Rows are points. The points of each table are mixes of a few directions, plus a little noise. How many directions does each table use, and how many do they share? Where both have some left over, give the other angles between the two spaces (their principal angles), to ten degrees, smallest first.
In the rows, zero is written as 128.

First, 4 rows:
[[106 153 138]
 [166  85 111]
 [169  81 109]
 [ 71 193 155]]
Second, 7 rows:
[[149 104 117]
 [111 147 136]
 [132 125 127]
 [161  89 112]
 [ 67 199 158]
 [ 82 181 149]
 [194  52  97]]
Directions: first 1, second 1, shared 1

First (7 x 6):
[[121 150 175 141  97  94]
 [109 120 121 137 157 118]
 [139 156 141 109  62 163]
 [116 111 144 130 180 123]
 [184 113 123 115 125 130]
 [105 104  88 138 183 126]
 [122 142 103 126  92 142]]
Second (9 x 6):
[[128 127 125 128 128 128]
 [124 134 176 123 136 129]
 [136 117  46 137 115 125]
 [129 127 119 129 127 128]
 [131 124  98 131 124 127]
 [116 144 249 115 146 130]
 [124 133 173 123 135 129]
 [137 116  38 137 115 127]
 [128 128 128 128 128 128]]
Directions: first 4, second 1, shared 1

First:
[[126 119 146 136 157 126 118 135  96]
 [126 122 139 134 146 126 123 131 107]
 [126 129 126 127 126 129 129 127 131]
 [131 137 113 122 104 130 136 123 155]
 [125 114 155 139 170 125 112 136  80]
 [124 115 152 139 166 125 114 136  84]
 [129 128 128 127 128 128 129 128 128]
 [126 120 142 133 149 126 120 133 103]
 [137 164  62 101  22 136 166 105 249]
 [130 134 118 124 112 129 133 124 147]]
Second, 9 rows:
[[126 155 114 124 126 119 134 143 178]
 [133 104 131 127 109 142 129 106  96]
 [129 109 140 132 133 134 122 119  91]
 [127 154 109 122 115 121 138 138 181]
 [121 158 132 134 167 109 124 161 159]
 [141  64 135 123  76 163 130  69  44]
 [119 162 137 137 186 103 119 173 158]
 [133 119 119 122 100 137 134 112 129]
 [127 124 135 131 141 127 123 130 115]]
Directions: first 1, second 2, shared 1

First:
[[102 118 108 137 160 113 122 176 126 133 100  95 135 115]
 [145 109  95 125 174 147 180 113 153 140  63   7 171 147]
 [129 131 167 130  74 162  97 131 105  96 156 146 114 109]
 [119  98  53 137 177 100 202 107 119 159  48  42 184 161]
 [139 145 162 125  79 133 105 102 118 114 183 210 101 128]
 [128 134 152 129  73 134 111 107  99 111 166 192 112 126]
 [145 154 159 116 105 126 108 105 142 129 181 210  94 130]
 [123 132 137 129  98 121 117 119 106 119 153 180 117 125]
 [139 143 146 117 152 132 111 146 169 135 142 128 107 121]
 [109 116  99 136 184 110 132 173 141 146  86  72 141 122]]
Second:
[[170  80 110  67 138 209 170 112 111  57 133 142 104 187]
 [117 150 106 123 134  91 160 102 171 161 148 158 155  71]
 [114 137 142 157 124 108  99 145 116 143 115 112 125 131]
 [109 130  96 154 123 103 139  99 146 146  87 145 134 135]
 [133 101 172  95 178 135  90 238  50 101 172  89  98 149]
 [125 153 145 159 120 120  71 167 121 160 135  80 160 108]
 [118 163 197 142  86 101 145  79 155 137 156 162  94  75]
 [133 101 123 127 119 153 142 104 114  94  93 142  93 182]
 [133 136  63 129 131 134 136 108 167 154 113 121 189 115]]
Directions: first 4, second 5, shared 1; angles 40, 50, 70

First, 8 rows:
[[132 133 127 127 132 127 128 130 137 134 130 127 126 144 136 130 129 126
  131 130]
 [ 96  83 139 139 101 133 129 114  61  89 120 138 137   7  70 111 122 145
  109 110]
 [143 150 123 123 141 125 127 136 161 148 132 123 123 187 157 136 130 119
  138 137]
 [155 166 118 118 152 123 126 140 186 161 135 119 119 234 178 143 133 113
  145 144]
 [152 161 120 119 148 125 127 138 178 157 134 121 121 219 171 141 132 114
  143 142]
 [100  90 137 138 104 133 129 116  70  94 121 137 136  23  78 114 123 143
  111 113]
 [127 126 128 128 127 128 128 127 125 126 128 128 129 122 126 127 128 130
  127 127]
 [117 114 131 132 119 130 129 124 107 115 126 131 131  88 109 123 126 134
  122 123]]
Second:
[[111 146  89 111 142 120 132  98 111 140 125 148 143  93 118 135 117 115
  147 146]
 [156 120 116 141  96  94  89 193 160 107 103 111 159 174 113 131 177 171
  126 114]
 [126 100  99 135  92  93  96 163 118  92 100 126 167  89  67 120 164 161
  125 112]
 [148 141 193 147 131 169 133 138 113 136 141 119  92 146 206 139 123 155
  121 128]
 [113 126 155 134 130 161 139 102  70 126 134 142 113  54 152 132 108 143
  126 133]
 [104  96 101 124 115 106 133 120 123 108 122 130 146  88  56 108 126 108
  115 115]
 [136 143  94 116 136 105 122 138 163 138 123 128 142 173 121 132 138 115
  140 135]
 [129 162 100 107 161 125 141 104 163 162 139 134 122 183 150 136 112  88
  145 148]
 [142 150 145 126 146 144 140 126 155 152 142 123 106 187 173 135 118 114
  132 137]
 [111  99 182 139 129 164 158 103 105 120 148 124  91  95 127 110  99 109
  100 113]]
Directions: first 1, second 4, shared 1
